Each row is a point. The points of each table are mixes of a few directions, plus a little noise. How many directions does each table use, and how many do they share? Where both have some left over, give the other angles between the two spaces (their principal angles), to ten degrees, smallest first.
In the rows, 128 means zero.

First (7 x 2)
[[119  65]
 [121  78]
 [141 217]
 [128 126]
 [132 155]
 [133 162]
 [123  93]]
Second (5 x 2)
[[189 141]
 [ 76 117]
 [183 140]
 [113 125]
 [ 79 118]]
Directions: first 1, second 1, shared 0; angles 70

First (7 x 3)
[[249 116 169]
 [105 130 120]
 [126 128 127]
 [ 72 134 109]
 [ 93 132 116]
 [113 130 123]
 [139 127 132]]
Second (5 x 3)
[[114 128 137]
 [ 42 131 180]
 [150 127 114]
 [182 127  96]
 [152 127 114]]
Directions: first 1, second 1, shared 0; angles 50

First (9 x 6)
[[131 123 121 127 129 130]
 [103 165 182 138 122 113]
 [176  58  25 109 140 157]
 [ 96 174 197 141 120 109]
 [117 144 151 132 125 121]
 [121 138 143 131 126 124]
 [145 103  91 121 132 138]
 [174  60  27 109 140 156]
 [ 88 187 215 144 118 103]]
Second (7 x 6)
[[119 120 120 161 150  68]
 [157 101 160 104 109  76]
 [172 162 140  65 134 181]
 [ 94 132  97 191  99 181]
 [ 36 106 118 115 173 132]
 [132 136 135  91 159 118]
 [186 140 126 169  72 141]]
Directions: first 1, second 4, shared 0; angles 80

First (7 x 8)
[[125 158  65 124 141 113  63 106]
 [126 145  92 126 135 120  91 115]
 [131  80 230 134 107 152 233 164]
 [127 138 108 127 133 123 107 121]
 [126 151  79 125 138 116  77 111]
 [127 141 100 127 134 121  98 118]
 [132  83 224 133 109 150 227 161]]
Second (9 x 8)
[[162 104 137  74 142 171  84 176]
 [ 53 110 203 122  78  58 246 103]
 [170 118  93 115 112 130  83 200]
 [131 130 136 156 144 142 154  86]
 [174 139  99 168 146 169  91 159]
 [ 67 171 141 169 138 112 146  73]
 [180 108  97 132 126 135 121 141]
 [134 124  95  89 137 117  93 101]
 [ 81 148 151 126 129 117 134 113]]
Directions: first 1, second 5, shared 1

First (11 x 11)
[[192  99  66 173 159 142 235  81 140 150  98]
 [ 78 152 190 145  71 111  72 130  17 113  86]
 [161 124  92 166 150 147 197 106 122 141 100]
 [114 108 166 124  75  86  93  96  62 120 107]
 [103 133 147  75 132 121  63 165 185 116 183]
 [141  91 136 120  99  92 126  88 108 129 121]
 [140 135  98 111 172 153 141 156 208 132 167]
 [119 122 133  78 138 121  84 152 195 123 181]
 [132 182  96 194 174 196 198 158 107 137  86]
 [114 128 143 110 118 118  98 137 132 122 141]
 [115 130 141 113 122 122 101 137 132 124 140]]
Second (8 x 11)
[[ 91 124 167  73  91  85  35 130 131 107 172]
 [155  77 138 123 117 114 152 113 132 146 107]
 [133 117 141 132 134 144 143 150 133 141 109]
 [180  87  96 158 136 125 206  84 125 149  95]
 [133 146 122 158 158 174 170 163 129 142 100]
 [119 123 156 123 132 147 122 168 135 138 115]
 [144 129 122 156 152 163 178 150 130 146  97]
 [ 69 221  83  99 105  72  19  65 110  55 230]]
Directions: first 3, second 3, shared 2; angles 90

First (9 x 12)
[[150 152  94 161 111 109 179 119 183 196 174 125]
 [132 107 201  67 101  77 100 142  99  67  87 151]
 [115 191 118 188 137 167 138 119 105 156 131 140]
 [123  80 170  82 122 114 119 169  91  82 124 136]
 [152 143  82 146 172 119 128  99 149 168  97  92]
 [144 143  67 170 188 149 138 122 132 181 120  84]
 [119  77 169  79 109 116 129 158  99  83 132 149]
 [118 166 102 171 126 159  89 129 162 135 151  94]
 [ 99  94 150  86  86 144 132  95 131  84 136 180]]
Second (11 x 12)
[[213 146  89 165  74 110  79 179 106  65  85 224]
 [121 121 133 127 116 108 108 108 125 129 144 117]
 [120 130 128 124 142 147 149 135 131 139 123 129]
 [ 46 116 130 112 137 173 159  85 109 216 175 154]
 [231 141 138 141 133  62  97 182 168   7  66  52]
 [ 81 116 132 121 122 136 127  90 114 176 166 137]
 [116 132 125 123 146 161 161 141 130 146 119 140]
 [154 129 132 131 125 104 113 136 137  96 117 104]
 [110 125 133 122 137 135 139 119 129 143 137 117]
 [ 55 119 135 109 150 173 169  95 120 204 163 133]
 [160 130 133 133 124  97 108 138 139  88 115 100]]
Directions: first 6, second 3, shared 0; angles 30, 60, 70

First (8 x 18)
[[133 132 126 118 124 101 151 124 139 143 136 113 164 128 128 118 124 130]
 [ 83 185 144 102 111 123 177 143 188 149  67 186 171 196 208  65 101 105]
 [175 136 136 151  78 116  94 100  88  34 128 121 123 176 172 124 163 121]
 [161  76  76 143 153 115 134 144 112 162 160  85 178  90  68 150 116 161]
 [108 150 143  99 130 123 183 143 202 147 137 141 137  77 178 152 135 154]
 [ 66 110 118 147 188 247  72 192 138 142  94 183  13  99 117 167  99 142]
 [138 126 145 128 125  92  89 101  71 119 162  64 124 147  65 113 124 100]
 [161 109 136 137 115 108 125  77  85 131 141 131 114 111  87 135 162 110]]
Second (11 x 18)
[[107  83 100 146 138  94 125 152  80 180 103 135 140 122 116 103 135 122]
 [ 84 223 206  68  93  98 114  78 108  88 162 102  73 137 141 151 176  80]
 [136 118 110 152 133 134 151 138 148 107 169 129 180 122 152 137 139 130]
 [ 79 126 107 103 148 115 126 118 114 160 151 153 204 125 177 126 154 148]
 [132 101 113 136 111  92 133 128  70 127 108 101  74 125  80 159 124  50]
 [127 157  94 128 130 138 157 161 127 158 105 139 156 148  97 124 130 135]
 [163 206  84  67 122 201 159 117 166 118  77 140 112 169  63 203  78 116]
 [165  24 107 220 132 101 139 162 117 108 160 107 141  97 134 109 127 108]
 [110 109 158 173 129  93 126 149 127 125 175 121 161 111 171  74 171 149]
 [182  63 143 107 167 212  59  85 206 125  74 163  89 113 160 111  31 238]
 [123 197 186 106 108 131 119 119 144 110 125 116  78 140 118 112 142 136]]
Directions: first 6, second 6, shared 1; angles 40, 50, 60, 80, 90
